Each row of a before or after table is a point. One or more steps were done to the points. Then noise was added and the rows were shuffled. The steps act on how far a point lies along the listed directions, d1 being the first. Write out the steps. A step turns or swaps two directions, mirrors them in a line or flattens them onto one, adds a multiple of one to another, or multiplies one. Angles are multiples of 10 degrees, from the lower direction toward the higher: turns from -170 to 170, lines from 10 to 170 but not 90. Use the fewest steps. Two steps may share a direction if one is a turn and the other turns, adds or multiplies; they go together, in the order done. Otherwise the lowest direction goes first.

Directions:
(1): [ 0.34 -0.45  0.44]
(2): [ 0.22 -0.38 -0.56]
(3): [-0.59 -0.40  0.04]
Before, 8 rows:
[[-0.03  0.45  0.69]
 [ 0.26  0.56 -0.34]
 [-0.62  0.16 -0.58]
 [ 0.51 -0.19 -0.24]
 [-0.47  0.64  0.78]
 [ 0.07 -0.09 -0.29]
 [ 0.58  0.16  0.19]
 [-0.09  0.25 -0.48]]
After (8 x 3):
[[-0.59  0.13  0.58]
 [-0.58  0.39  0.88]
 [ 0.15 -0.12 -0.24]
 [ 0.05 -0.14 -0.18]
 [-0.31 -0.42 -0.14]
 [ 0.34  0.21 -0.05]
 [-0.42 -0.37 -0.09]
 [ 0.01 -0.38 -0.36]]
Steps: multiply d1 by 0; mirror d2 and d3 in the line at 170 degrees

Directions:
(1): [-0.76  0.06  0.15  0.26]
(2): [-0.23 -0.11 -0.75 -0.23]
(3): [ 0.00 -0.81  0.08  0.13]
(4): [ 0.19  0.09 -0.30  0.74]
Before (9 x 4):
[[-0.08  0.04  0.37  0.40]
 [ 0.58  0.01 -0.06 -0.17]
 [-0.78 -0.40 -0.41 -0.22]
 [-0.58 -0.10 -0.12 -0.34]
 [ 0.23  0.24  0.37  0.42]
 [-0.25 -0.67  0.32 -0.03]
 [ 0.16  0.46 -0.39 -1.01]
 [-0.27  0.61  0.35 -0.41]
 [-0.36 -0.26 -0.01  0.47]]
After:
[[-0.01  0.19  0.38 -0.05]
 [-0.74 -0.09 -0.27  0.18]
 [-0.52  0.35 -0.06  0.22]
 [ 1.28 -0.44  0.58 -0.36]
 [-0.25 -0.67  0.21  0.01]
 [ 0.14  0.59  0.50 -0.03]
 [-0.55 -0.33 -0.36  0.19]
 [ 0.51 -0.09 -0.14 -0.18]
 [-0.67  0.56 -0.23 -0.12]]
Steps: turn d2 and d3 by -160 degrees; add 1 times d2 to d1; multiply d4 by 0.4

Directions:
(1): [-0.50 -0.56  0.28  0.49  0.04 -0.36]
(2): [-0.25 -0.20 -0.21  0.03 -0.83  0.43]
(3): [ 0.57 -0.02 -0.28  0.30 -0.40 -0.60]
(4): [-0.15  0.57  0.68 -0.03 -0.39 -0.23]
Before (13 x 6):
[[ 0.07  0.58  0.16  0.09 -0.55 -0.28]
 [ 0.30 -0.37 -0.09  0.48  0.09 -0.15]
 [-1.15 -0.30  0.27  0.02  0.56  0.59]
 [-0.81 -0.89 -0.06 -0.04  0.11  0.76]
 [ 0.01  0.38  0.26 -0.21 -0.29  0.32]
 [-0.24  0.17  0.34  0.25 -0.17 -0.36]
 [ 0.00  0.02  0.18 -0.25 -0.30 -0.15]
 [-0.01  0.75  0.48 -0.05 -0.21 -0.26]
 [ 0.46  0.70  0.10  0.16 -0.29 -0.66]
 [ 0.53  0.84 -0.11 -0.24 -0.35 -0.13]
 [ 0.56  0.67  0.03 -0.29  0.25 -0.04]
 [-0.77 -0.39  0.64  0.64  0.32 -0.29]
 [-0.05  0.19  0.05 -0.04 -0.53 -0.09]]
After (13 x 6):
[[ 0.04 -0.27 -0.11 -0.28 -0.03  0.04]
 [-0.14 -0.25 -0.58 -0.05  0.29  0.52]
 [ 0.12 -0.11 -0.09  0.78 -0.72 -1.00]
 [ 0.44 -0.08 -0.46 -0.10 -0.05  0.14]
 [ 0.58  0.44 -0.16 -0.38  0.75  0.13]
 [ 0.29 -0.25 -0.66 -0.03  0.56  0.11]
 [-0.29 -0.06  0.50  0.25  0.07  0.22]
 [-0.08 -0.22  0.38  0.42 -1.30 -0.52]
 [-0.10 -0.06 -0.53 -0.26  0.90  0.42]
 [-0.17 -0.40 -0.27  0.22  0.17  0.06]
 [-0.33 -0.74 -0.01  0.92 -0.16 -0.47]
 [ 0.34  0.35 -0.53 -0.50  0.53  0.46]
 [-0.18 -0.24 -0.33 -0.13 -0.02  0.31]]
Steps: add 0.3 times d1 to d2; turn d3 and d4 by -170 degrees

Directions:
(1): [0.45 0.75 0.51 0.02 0.04 0.57 0.00 0.07]
(2): [ 0.25  0.18  0.15 -0.31 -0.43 -0.42 -0.43 -0.77]
(3): [-0.64 -0.25  0.76 -0.29 -0.13  0.14 -0.38  0.22]
Before, 14 rows:
[[ 0.40 -0.04  0.49 -0.01 -0.12  0.35 -0.24 -0.38]
 [ 0.78  0.58 -0.09  0.39  0.27  0.60  0.26  0.12]
 [-0.20 -0.01  0.30  0.04  0.14  0.05 -0.25  0.06]
 [ 0.48  0.56 -0.07 -0.13 -0.04 -0.23  0.08 -0.43]
 [-0.32 -0.05 -0.19  0.27  0.44  0.18  0.28  0.58]
 [ 0.68  0.22 -0.58  0.04 -0.06 -0.20  0.39 -0.49]
 [ 0.37  0.57  0.85  0.14 -0.06  0.56 -0.19  0.43]
 [-1.37 -1.24  0.07 -0.11  0.15 -0.30 -0.05  0.62]
 [ 0.56  0.46  0.52  0.19  0.01  0.15 -0.08 -0.28]
 [ 0.04  0.52 -0.20  0.59  0.63  0.76  0.60  0.88]
 [-0.18 -0.74 -0.70  0.04 -0.36 -0.64 -0.15 -0.07]
 [ 0.58  0.33  0.26 -0.06  0.06  0.39  0.20 -0.08]
 [-0.35 -0.47  0.26  0.24  0.55  0.39  0.39  0.80]
 [ 0.34  0.84  0.65 -0.14  0.02  0.50 -0.41  0.05]]
After (14 x 8):
[[-0.38 -0.52 -0.45 -0.23 -0.16 -0.76 -0.45 -0.36]
 [-0.04 -0.79 -0.12  0.11  0.00 -0.08 -0.04 -0.21]
 [ 0.55  0.43  0.77 -0.24 -0.16  0.04 -0.28 -0.57]
 [-0.09 -0.50 -0.06 -0.10 -0.48 -0.82 -0.52 -0.41]
 [-0.09 -0.02  0.10  0.06  0.13 -0.10 -0.24 -0.06]
 [ 0.11 -0.17 -0.39  0.04  0.11 -0.03  0.41  0.04]
 [-0.10 -0.63 -0.16  0.19  0.00 -0.58 -0.06 -0.27]
 [-0.22 -0.30 -0.40 -0.03  0.15 -0.43  0.23  0.06]
 [ 0.08 -0.47 -0.20 -0.23 -0.14 -0.37 -0.01 -0.42]
 [ 0.26  0.61  0.33 -0.10 -0.10  0.03 -0.26 -0.40]
 [ 0.26  0.91  0.98 -0.02  0.15  0.91 -0.01  0.35]
 [ 0.38  0.69  0.19 -0.24 -0.49 -0.46 -0.58 -1.06]
 [ 0.25  0.25  0.11  0.32  0.13  0.75  0.23  0.82]
 [ 0.26 -0.26 -0.30 -0.05 -0.29 -0.52 -0.35 -0.70]]
Steps: turn d1 and d2 by 140 degrees; multiply d3 by 0.4

Directions:
(1): [-0.10 -0.76 -0.55  0.17 -0.01 -0.29 -0.46  0.05  0.55]
(2): [-0.54  0.18  0.40 -0.30  0.29 -0.43 -0.40 -0.70  0.15]
(3): [ 0.37  0.10  0.08  0.06  0.18  0.28 -1.02  0.16 -0.44]
(4): [ 0.04  0.22  0.23  0.91  0.52 -0.50  0.08  0.25  0.04]
Before (9 x 9):
[[-0.23 -0.69 -0.10 -0.68 -0.15  0.12 -0.65  0.05 -0.10]
 [-0.10 -0.34  0.14  0.01  0.36 -0.20 -1.30  0.03 -0.26]
 [ 0.24 -0.11  0.03  0.66  0.00 -0.38  0.50  0.72  0.50]
 [-0.54  0.24  0.60 -0.27  0.39 -0.41 -0.67 -0.55 -0.02]
 [ 0.22 -0.16  0.27 -0.48 -0.07  0.16 -0.70 -0.25 -0.28]
 [ 0.53 -0.12 -0.37  0.81 -0.37 -0.04  0.71  0.69  0.03]
 [ 0.26 -0.27 -0.78  0.51 -0.09  0.05  0.40  0.70  0.09]
 [ 0.32  0.10  0.10 -0.83 -0.20  0.21 -0.52 -0.37 -0.43]
 [-0.21 -0.46 -0.07  0.57  0.20 -0.51  0.17  0.11  0.44]]
After:
[[ 0.36  0.12 -0.39 -0.06  0.09  0.37 -0.91  0.19 -0.55]
 [ 0.67 -0.20 -0.33  0.21 -0.29  0.21 -1.12  0.24 -0.33]
 [-0.40  0.33  0.76 -0.45  0.22 -0.01  0.36 -0.07 -0.48]
 [-0.25  0.19  0.56 -0.30  0.15 -0.32  0.19 -0.43 -0.07]
 [-0.73 -0.19  0.10 -0.01 -0.10 -0.47  0.85 -0.31  0.50]
 [ 0.40 -0.40 -0.22  0.00 -0.21  0.15 -0.78  0.52  0.22]
 [ 0.08 -0.47 -0.20 -0.03 -0.21  0.18 -0.04  0.24  0.05]
 [-0.79 -0.10  0.50 -0.64  0.13 -0.44  0.11 -0.67  0.03]
 [ 0.01  0.53  0.61 -0.20  0.17 -0.48  0.36 -0.52 -0.10]]
Steps: turn d1 and d4 by -110 degrees; multiply d4 by 0.4; turn d2 and d3 by -90 degrees
